Each row is a point. The window is the flat piece filled in between its corners: a triangle in 3 columns, a solid with four corners in 4, and so on. A path goes straight from each point to the next, and from the last back to the first. List the points from which the path goes on through the window.

Window:
[[-0.31 -0.11 -0.79 -0.15]
 [ 0.15  0.20  0.05 -0.01]
 [ 0.04 -0.31 -0.59  0.08]
 [-0.08  0.22  0.71  0.42]]
Path:
(1): [ 0.05 -0.17  0.77  0.16]
(2): [ 0.03 -0.08  0.64  0.14]
(3): [0.11 0.23 0.40 0.49]
(4): [-0.02  0.69 -0.14  0.29]
(5): [ 0.18 -0.20  0.26 -0.12]
(6): [-0.10 -0.08  0.23 -0.27]
(7): [-0.08  0.49 -0.26  0.19]
(8): [ 0.09  0.63 -0.07  0.46]
(9): [-0.06 -0.20  0.36 -0.30]
(10): [ 0.05  0.05  0.10 -0.08]
(11): [ 0.33  0.54 -0.25  0.29]
(12): [ 0.16  0.56 -0.23  0.33]
(13): [ 0.02 -0.20  0.05 -0.23]
(14): [-0.19 -0.21  1.03  0.15]
(15): [0.04 0.60 0.14 0.60]
(16): [-0.14  0.62  0.11  0.45]
Through the window after points: 4, 10, 12, 14, 16

Window, 6 rows:
[[ 0.24  0.75 -0.30  0.48 -0.08  0.03]
 [-0.19 -0.14 -0.44  0.09  0.19 -0.45]
 [ 0.02 -0.36  0.30 -0.40  0.94  0.09]
 [ 0.29 -0.54  0.16  0.09  0.57 -0.01]
 [-0.32  0.43 -0.07  0.56 -0.27  0.12]
 [-0.10  0.19 -0.50  0.06 -0.59 -0.06]]
Path:
(1): [-0.08  0.09 -0.52  0.10 -0.29  0.05]
(2): [-0.23 -0.50 -0.21 -0.05  0.94  0.41]
(3): [ 0.27  0.10  0.61 -0.22  0.53 -0.24]
(4): [ 0.06  0.30  0.03  0.12  0.01 -0.26]
(5): [ 0.18  0.06 -0.48  0.41  0.29  0.11]
(6): [ 0.18 -0.49 -0.08  0.07  0.43  0.09]
(7): [ 0.25 -0.28  0.25  0.12  0.45 -0.14]
(8): [ 0.27  0.40  0.35  0.05 -0.08 -0.16]
(9): [-0.24 -0.24 -0.23  0.34  0.36  0.47]
(10): [-0.07 -0.30 -0.17  0.01  0.71  0.26]
(11): [ 0.02  0.16  0.41 -0.18  0.28 -0.15]
(12): [-0.33  0.41  0.11  0.51 -0.82 -0.30]
(13): [-0.17  0.46 -0.61  0.66 -0.21  0.17]
(14): [ 0.00 -0.04 -0.57  0.12  0.46  0.52]
(15): [ 0.03  0.26  0.60  0.07  0.21 -0.08]
(16): [ 0.03  0.31  0.18  0.12 -0.53 -0.43]
Through the window after points: 4, 6, 10, 16

Window, 8 rows:
[[ 0.93  0.17  0.27 -0.16  0.03  0.30  0.23  0.32]
 [-0.13 -0.08  0.24 -0.19  0.27  0.03 -0.08 -0.28]
 [-0.16  0.21 -0.35 -0.45  0.07 -0.72 -0.03  0.18]
 [ 0.35  0.00 -0.70  0.02 -0.33  0.15  0.40 -0.52]
 [ 0.07 -0.82 -0.17 -0.31  0.43 -0.19  0.56  0.16]
 [-0.04 -0.27 -0.57 -0.02 -0.14 -0.40 -0.54 -0.04]
 [-0.31 -0.26  0.05 -0.52 -0.63 -0.52 -0.53  0.55]
 [ 0.31  0.68  0.31  0.99 -0.10  0.22  0.22 -0.48]]
Path:
(1): [ 0.61 -0.10  0.30 -0.19  0.08 -0.27  0.23 -0.18]
(2): [-0.10 -0.22 -0.24 -0.28 -0.17 -0.74 -0.06 -0.35]
(3): [ 0.08  0.26 -0.32 -0.08  0.03 -0.07 -0.16  0.40]
(4): [ 0.18 -0.02 -0.41 -0.11  0.05  0.13 -0.06  0.10]
(5): [ 0.45 -0.16  0.01  0.14 -0.48 -0.66 -0.15 -0.36]
(6): [ 0.67 -0.20  0.03  0.21  0.06 -0.20  0.21 -0.44]
(7): [ 0.07  0.10 -0.14 -0.05  0.25  0.26  0.40  0.09]
(8): [ 0.19  0.04 -0.28 -0.01  0.05  0.66  0.11  0.67]
Through the window after points: 2, 4, 8
